Rows are points. The window is the flat piece filled in between its corners: a triangle in 3 columns, a solid with four corners in 4, and so on. A path goes straight from each point to the next, and from the last back to the first. List the points from which the path goes on through the window.

Window (4 x 4):
[[-51 -13  57   5]
 [ 38  28 -28 -12]
 [-18 -73  71  55]
 [ 95  51  12 -11]]
Path:
(1): [ 32 -14  17 -23]
(2): [22 44  2 34]
(3): [-15 -11  62  69]
(4): [ -7 -74  75  -6]
(5): [ 56  -4  -6 -49]
(6): [ 30  55 -22  29]
(7): [-34  18  19  78]
(8): [-16 -33  21 -12]
Through the window after points: 1, 5

Window (6 x 6):
[[ 19   7  55 -57  62 -10]
 [-14  42 -30 -17 -23 -20]
 [  6 -41 -52 -25  -7  20]
 [ 21  95 -23  35  39 -35]
 [ -5 -18  24 -18 -20   8]
 [ 64  48 -24 -14  25 -10]]
Path:
(1): [  6 -31 -19 -25  -7  -9]
(2): [  1   4 -26 -13  -7  58]
(3): [ 13  24 -35  -4   1  27]
(4): [ 26  13 -34  -2 -16 -24]
(5): [ 27 -24 -28 -17   6 -39]
(6): [ 21  22 -36 -22  11  43]
(7): [ 14  16  13 -34  37  31]
(8): [ 36 -18  25 -22  37 -64]
Through the window after points: 1, 5

Window, 9 rows:
[[-35  34  -4 -66  -8 -27  22 -12 -12]
 [ 26 -73  19 -95  63 -23  13  -4  35]
 [-17 -77  62  56  31 -11  18  35  20]
 [ 37  69  -7  -8 -13  26  -1  -2  -9]
 [ 41  53 -60  40 -46  -2  -3  33   6]
 [ 31 -12  14  15  80 -72 -19 -40  35]
 [ -5  10  39 -11 -61 -29  72  -6  -4]
 [-33 -26  60  -5 -67   9 -52 -30 -21]
 [-18 -30 -18 -54 -38  37  84 -20 -16]]
Path:
(1): [ 45   2 -17   7 -25 -25  12  26 -54]
(2): [ 15  27 -15   8 -31 -25   9  20 -43]
(3): [-14  52 -19  11 -41  16  20 -27  60]
(4): [-21  53 -31 -48 -47  35  -2 -37  69]
(5): [ 20   5  22 -31 -11 -43   7  -4 -78]
(6): [ 32  12 -20  -7  10 -26 -13  19 -85]
(7): [-11  18 -19   0 -15   6  -8  -6  79]
(8): [-22  -3  33   0 -28   0  18 -23  38]
(9): [ -5 -18  29  -9 -19 -16  13  10 -29]
(10): [  9  -8  31  -1 -11 -26  10  18 -31]
(11): [-26  43  24   7 -24 -25  10 -23  82]
(12): [-16  48 -37   6 -44  42  13 -11  70]
Through the window after points: 8, 12

Window:
[[ -9   1 -56 -19  43 -40 -30   3  64 -35  -5]
 [ 34  51  56 -30  26  35  59  22   8 -24 -10]
 [-15 -15  22 -43   2 -29 -16  20 -18  25 -17]
 [-13  64  24 -73 -55  29 -48  38  -3 -29 -35]
 [-27 -22 -10  17  68   5  14 -14 -49   4   5]
 [ -7  39 -11 -11  58 -60 -53  15  13 -36  -8]
 [ 37  38  43 -37 -44  50 -46  26   8  46  -6]
 [ 78  -8 -76  38 -21 -48  56 -32  -9 -17   1]
 [-31 -15  32  -9 -25 -19 -66   7   3 -29 -10]
 [  8  74   8  -1 -31   6  13  36  42  19 -14]
 [ 72  54   2  11  35  41  95  92  10 -22   6]]
Path:
(1): [ -3  -3   8   2  10 -15 -16   9  -3  18 -93]
(2): [ -5   9  19 -50   0 -21  -8  29  -8  -2  49]
(3): [-10  14 -11 -30  22 -20 -23   7   8 -29  39]
(4): [ -1  28  -1  -3  26 -15 -24  19   2  -9 -56]
(5): [ 38  32  -2  19  25  10  20  23  16  -8 -88]
(6): [ 28  40 -12 -18  14  -7  22  31  10  -8  23]
(7): [ 16  47  14 -35  -3 -10   4  29  21 -17  37]
(8): [ 36  26  17   5  -2  18   0  33  23 -15 -93]
(9): [ 31  29 -13 -16 -12   2 -10  28   0 -10 -87]
(10): [ -1  35   2 -40 -31   0 -15  11   1 -23  19]
(11): [ 12  25 -28  -9 -24 -44  12   0 -19 -11  70]
(12): [ 30   5 -14   3  -3 -15  13   5   9  -1 -37]
Through the window after points: 1, 3, 9, 11

Window, 12 rows:
[[ 31  94  38  25 -32  41  18  26  25  34  23 -35]
 [ -8  19  88  -8  11  59 -10 -17   8   2  11 -44]
 [ -2  22  39   9  24  55  36  23 -21  25 -41  10]
 [ 15 -51 -37  -8  14 -76  54 -46  19  50   8   2]
 [-21  52   4  74   1  37   6  38  58 -33  37 -11]
 [ 46 -61 -63 -75  10 -30   6 -28  21  -3 -65 -11]
 [-29  66  49 -23  37  -3  17  40  20   6 -10 -38]
 [ 12 -45 -60 -10  33 -35 -40 -10  19  70 -30 -17]
 [ 32 -30 -49 -29  15 -67 -24 -30 -49   3 -15  11]
 [  5  91  49  94  10   7   7  -9  52  -7 -27 -35]
 [-33 -37 -50 -23 -46 -55  -5 -31   3  32 -46   0]
 [-24  75   7 -20  36  57  18 -42   6  18  -1 -15]]
Path:
(1): [ 4 29 15  7  7 -8 -9 -5 40 10 -3 12]
(2): [  8  11   6  -1   7 -13 -16   2  29   8 -11   9]
(3): [  1  12  -9  11   9 -13  23   7   0   2 -12 -48]
(4): [ 10  30  -6   7   4   6  18   0 -14  17  -6 -52]
(5): [ 17  50  25 -14   1  -8 -15  -3  34  19   5  40]
(6): [-17  48  39 -27  22   4  -5 -15  59  29 -11  58]
(7): [-10  37   2   2  16  23  26   7 -21   8 -14 -67]
(8): [ -2   0 -14   6  13   6  23 -12 -15   9 -32 -66]
(9): [ 25   6  11 -39   8   9  -8 -16  37   8 -18  14]
(10): [ -2 -11 -13 -20 -15 -27 -12 -22  34  12 -25  46]
(11): [-10 -12 -43   2  -2 -26  27  -8 -13  24 -20 -74]
(12): [  2  19 -21  37   3  21  42 -14  -8  12  -1 -78]
(13): [-11  31   7  -4  16   2   3 -11  30  12  -5   7]
(14): [ 1 49 25  3 10 20 -9 -3 56 20 -5 16]
(15): [-20  18  13  42   7  16  42   9  -4  18 -27 -95]
(16): [-11  12 -33  16  -3   6  32   3   3   1  -6 -91]
Through the window after points: 4, 6, 8, 10, 12

Window, 14 rows:
[[-49  52  12   7  30 -16 -34 -48 -86  10  72 -14  -2  17]
 [ 43 -20  43  -4 -15 -10  67  77  22 -31 -41 -18  13 -22]
 [ 34 -50  41  22  12  76  32  21  75 -46 -36  35  -3 -22]
 [-75  65 -51   7  18 -32 -38 -21 -48  33 -43  15 -14  13]
 [ 90 -38 -13   2  14  24  34  18  35   7 -25  -6 -48 -62]
 [-17 -57 -70 -66  90   1  54  73  37 -20 -16 -16  55 -46]
 [ 30 -28   7  31  19 -62 -21  12  90  -8 -12   2  -8 -11]
 [-41  61 -35  -8  15  21 -16 -13   1  29  15 -76  -1  46]
 [ 12 -72  37 -42  -8   7 -40  48  52   2 -40 -14 -32 -43]
 [-18 -21 -53 -66  20 -29  22 -33  20 -55 -46 -49  51 -47]
 [ 68 -53  -1  41   9  27 -37  39  -1 -24 -40 -18  22   3]
 [-37  73 -68 -26 -28 -22 -57  -6 -38 -29  50  10 -26  44]
 [-21  28 -36 -29 -39 -26 -31 -41 -18  64  25  22  42  36]
 [-95  -2 -72  24 -45 -46 -17 -48 -52  25  40 -22 -26  51]]
Path:
(1): [ 38 -41  35 -27  58   5   3  11  36 -26 -47 -21 -34  72]
(2): [ 23 -43  -2 -26  29 -50   9 -21  26 -16 -29  14  -8  45]
(3): [-13  21 -21  27  -8 -10 -31  27  43  20  19 -17  20 -47]
(4): [  6  -1 -31   8 -22  24  -3  21  36 -10 -16 -20  34 -39]
(5): [ 17 -44 -11 -37  27 -34 -14   7  14 -22 -41  12 -42  56]
(6): [ 38 -23 -17 -55  34 -16  29  10  18 -12 -62  23  -2  36]
(7): [ -3  -8   2  30   4  25 -33  38  34 -19  21 -31  15 -69]
(8): [-45   0 -35   0 -22  43 -19  35   5  -2  15 -26  42 -68]
(9): [ 38 -15   8 -28  17 -54  32 -11 -16 -17 -40   3 -38  72]
(10): [ 26 -32   3 -21  43   6   4 -10  -2 -28 -26   5 -11  50]
(11): [ 25 -23 -24  31 -16   7 -30  33   6   1 -18 -29  17 -41]
(12): [ -8 -10 -64  17 -35   8  -9  28  24   9 -15 -13  35 -60]
Through the window after points: 2, 10

Window:
[[ 17 -19  23  33 -24  45   3  31  45   5 -40  -5  19   8]
 [ -5  -2  33  28   4 -24  31  35   5  -4 -24  70  29   0]
 [ 19 -14  -4  28  -4 -13 -40  50  -8 -11 -44  64 -66   8]
 [ 23  37  21 -19 -59 -37 -43  10 -18 -61 -47  73  -5   9]
 [  4  13  11  13 -62 -43  20   2 -11 -15 -30  34 -58  27]
 [ 13 -60 -53  24  12 -18  14  29  35  -7 -51 -13  16 -18]
 [-11 -44   4  16  25  28   7 -34   5  -6 -55  25  -7  -6]
 [-62 -17 -15 -11 -26  46 -24  -3 -29  32  58   0  35  -8]
 [-19  61 -34 -10  10  57 -11 -30 -24  11  95   0  39  45]
 [ 11   5  36  22  -7 -29  -8  36 -28 -70 -32   9 -56 -30]
 [ -4  -3   8 -40   9  17 -19 -22  32  30  70   3   9  -2]
 [  6   0   3  19   3  10 -44 -40 -35  52  63 -24  44  18]
 [ 18 -60   1 -31   9  47   8   1 -51  10  56   2  26  33]
 [-10  32  -2 -66  18  37 -13  -3 -68  64  42 -21  18  15]]
Path:
(1): [ 17  -7  -1   3 -10  13   4  -4   2   9   9  11   1 -13]
(2): [ 11  -2 -20   5  -8  30 -11 -15 -30  31  28  30  13  -4]
(3): [-44  -7  27 -28  25   5 -25  16   9  -1  -1 -39  13  66]
(4): [-31  -1  22 -12   5 -18 -46  17  32 -31   0   3  -3  61]
(5): [ 17  -3   1  16 -28  13   3  13 -11   5 -17  32 -10  -7]
(6): [ 29   3   1   0 -12  28  -1 -18 -17  -1  17  35  -3 -18]
(7): [-25 -15  32  -4  -3  -7 -13  23 -30   9  21   9   9  49]
(8): [-26  -6   2 -18   1  -9 -20  20   7   5  -2   9   9  39]
Through the window after points: 4, 8

Window (14 x 14):
[[ 19  24   0 -33  37   3  21  17  -8 -39  19   8 -42  15]
 [-82   5 -25 -32 -28  20  -2 -26 -12  17 -14  16  19 -50]
 [-56   7 -23  25 -20   3 -26 -10 -44  10 -29 -72   5 -26]
 [ 34  -3 -38  13  32  17 -18  36  41  -8  -1  19 -24   9]
 [ 61  -7  12   2 -16  16  18   9  17  -8  35   4  -9  -2]
 [ 34  39 -55  19 -11 -13  14  10 -10 -29  21  27  -9  -1]
 [-44  60   8   6 -37  -1 -25  28  -9   4 -63 -41  32 -46]
 [-65  33  15   4  -2 -35 -37 -52   0  23   9   8   0 -23]
 [-47 -12  -8 -26   7 -61  -9 -18 -31  27 -25   2  34 -45]
 [-63  11   0  10  20 -17  34 -71   0  13 -42   5  31 -32]
 [-74   9  -8  10 -85 -27 -20   0 -13   6 -95 -42 -24 -35]
 [ 66  31 -37 -35   8  17 -14 -21   4   3  -8   4 -22   9]
 [ 44  32 -45 -25  22 -12  34  12  51   3  46 -19 -33  -6]
 [ 26  32 -17   0  14   7  30  22  -8  49  13  20 -29  22]]
Path:
(1): [  4  12 -28 -17  -4  -5  24  11  15   5  -6  -6   1  31]
(2): [ 38  23 -24  -6   9   6   7  12 -17  -3   1   2 -30 -51]
(3): [ 12  21  -1  10  15  -5  18  -6  -5   4   3   6 -40 -78]
(4): [-15  20 -34 -25  -1 -22   5  -6  20   6   2 -15  16  23]
(5): [-14  19 -17   3  -6   4   3  -5  12   1  -8  -8  -2  13]
(6): [  4  30  -9   8  -3   7  16 -15   1   9 -27   6 -32 -39]
(7): [ 30  37 -25  19  13  13  13  -9  -7  -1 -12  13 -44 -67]
(8): [ -9  19 -27 -25 -21   6  -9  -3  10  -2   3 -12  13  35]
(9): [-28  17 -20  -8 -21 -10   1   8   4   6 -22 -21  18   6]
(10): [-13  17 -12   3  -8  -3   0  -4 -16   9 -28 -15 -18 -45]
(11): [  9  18  -7  13  26  -1   7 -20 -12  19  -2   0 -25 -57]
(12): [ -8  25 -21 -20   4   3   7  -1   7   3   5   2  22  16]
Through the window after points: 3

Window (14 x 14):
[[ 35  42 -14 -32 -33  29 -16 -21 -62  43  27 -46  75  -9]
 [ 12 -20  13  50  13 -21  39 -50 -17 -42  31 -37  13 -41]
 [-37   5 -46 -35 -29  -9  56  53 -50  53   1   8  49  10]
 [ 34  -1 -19  20  -7 -41  47  55 -11 -13   7  -2 -48  24]
 [ -5  22 -25  -2 -11 -60 -61 -29  33  24 -33 -59 -18   6]
 [ 37  21 -14 -38  14 -53  46 -14   1  15   4  42 -32  34]
 [-12 -47  68   1  14 -30  31 -19  19 -12  50 -29 -36 -34]
 [ -3  23  11  39 -54  20 -10 -46 -79  45 -44 -16 -15  18]
 [-19  -3 -33 -21 -14  34  11  19 -77  46   2  -8  -1 -63]
 [ 12  16 -21  24  17  87  13 -40  13   0  59   7 -29 -22]
 [-32 -18  30 -55 -51  19   5 -21 -95 -19   5  32  54  -6]
 [-34 -78 -10 -17 -36  -1  37 -47 -31 -12 -12 -37 -54  -7]
 [ 45  38  15 -20  57  48  -3  22  23  33 -26  -4  15  -2]
 [-15 -94 -16  22  37   9   1  35 -23  41  36 -24   2 -44]]
Path:
(1): [-22   6 -13 -19  30 -23   6 -35 -48  11   7 -30 -46  42]
(2): [ -3  18 -22 -17  32 -11  17  -4 -31  15   7  -9 -15  20]
(3): [ 44 -12  17 -10 -36  -7  14 -22  25  17 -12  10  -5 -26]
(4): [ 17 -26  -8   6 -50  -3   6 -27  -1  20 -14 -12   5 -29]
(5): [-22 -20  -8 -20   3   6  33  -8 -45   5  11 -25  -9   2]
(6): [ -4  11   3 -22  32 -17  36  -5 -27   7  23 -11 -23  14]
(7): [ 25 -31  -3  -2 -52 -19  16 -13   5  26  -6  22  -2 -26]
(8): [ 32   4  -3 -13 -30  -3  25   6  -1  23  -8  27  16 -23]
Through the window after points: 2, 4, 6, 8

Window, 14 rows:
[[  0 -16 -41 -41 -24   5  -1 -48  51 -25   2 -57 -42   6]
 [-13  32 -36   9 -40   6   4  33  30 -72   8 -93 -35 -14]
 [ 55  33  14  44  -7 -40  -1 -51 -38  30  52  42   7 -22]
 [ -5  12   9  22  53 -35 -46 -21  -3 -20  19  40   4  -1]
 [  5  28  36   3 -13   4 -36 -14 -11  44  24  26  65   1]
 [ 47  25 -28 -20 -13 -23 -25 -16 -20 -27  44  73  53   0]
 [ 17 -28 -29  39  16 -40   9  -1  25  27  71  43  55   1]
 [-10  22 -43 -12  -8  20  68   8  47 -44 -61 -41 -34 -17]
 [ 69   4  19 -19  23 -48 -29  31 -26  44  39  38  11   6]
 [ 50  -8  17   2  46  27   1 -19 -41  -7  62  16  39  -3]
 [-20 -30  26 -26 -58  -3  42   6  49 -89 -23 -53 -44 -36]
 [ 87  -9  17  30 -13   1 -49 -12  18 -30 -36 -24  27 -29]
 [-29 -21 -40 -21 -25 -41  39 -13  -9 -59 -41 -87   1  -8]
 [-22 -38 -39  17 -54  22  19  10  -2 -50 -35 -33 -52  30]]
Path:
(1): [ 24   0  41 -22 -34 -54   8 -14  50 -60  23 -21  77  38]
(2): [ 11   9 -51   4   3  19 -14  -5 -49   7   4  32 -35 -48]
(3): [ 10  -1 -32  10 -21  32 -37  21  11  -7 -16 -29  -7 -47]
(4): [ 23  -8  27 -31 -11 -55  64 -37   6 -67  -5 -13 -20  48]
(5): [ 19   9   8   1 -30 -35   8 -19  -9 -15   8  -3  53  70]
(6): [ 19   2 -29  -2 -11  -5  -9   6  24 -30   7  -4 -22 -48]
(7): [ 10 -25 -19   1 -15   1 -33 -19   3  -1   1 -32  12 -64]
(8): [ 19  67  21   3  -5 -21  34  33  11 -20  40  21   7  87]
(9): [ 32  26  19  31 -27 -21   6   0  43 -16   9 -16  29  34]
(10): [ -3 -13 -10 -26  12  -7 -19 -10 -16 -12  12   6 -14 -35]
(11): [ -7  -7   3 -24  38  -4 -25   6 -32  -2   9  23 -21 -57]
(12): [ 53   6  -5  25 -25 -28  13  12  11 -12  12  -8  26  36]
(13): [ 50  12  14   2  10 -47  14 -22 -21 -46  -1 -23  18  47]
(14): [ 21 -11 -11  -2 -10   4 -15 -14  11  -6  12  21   9 -32]
(15): [ 57 -44 -28 -10  -9   7 -50 -25  -2 -26  12  -8   1 -95]
(16): [ 31  28  11  18  -7 -23   3  15  11 -15   2  -9  19  38]
Through the window after points: 1, 7, 9, 15
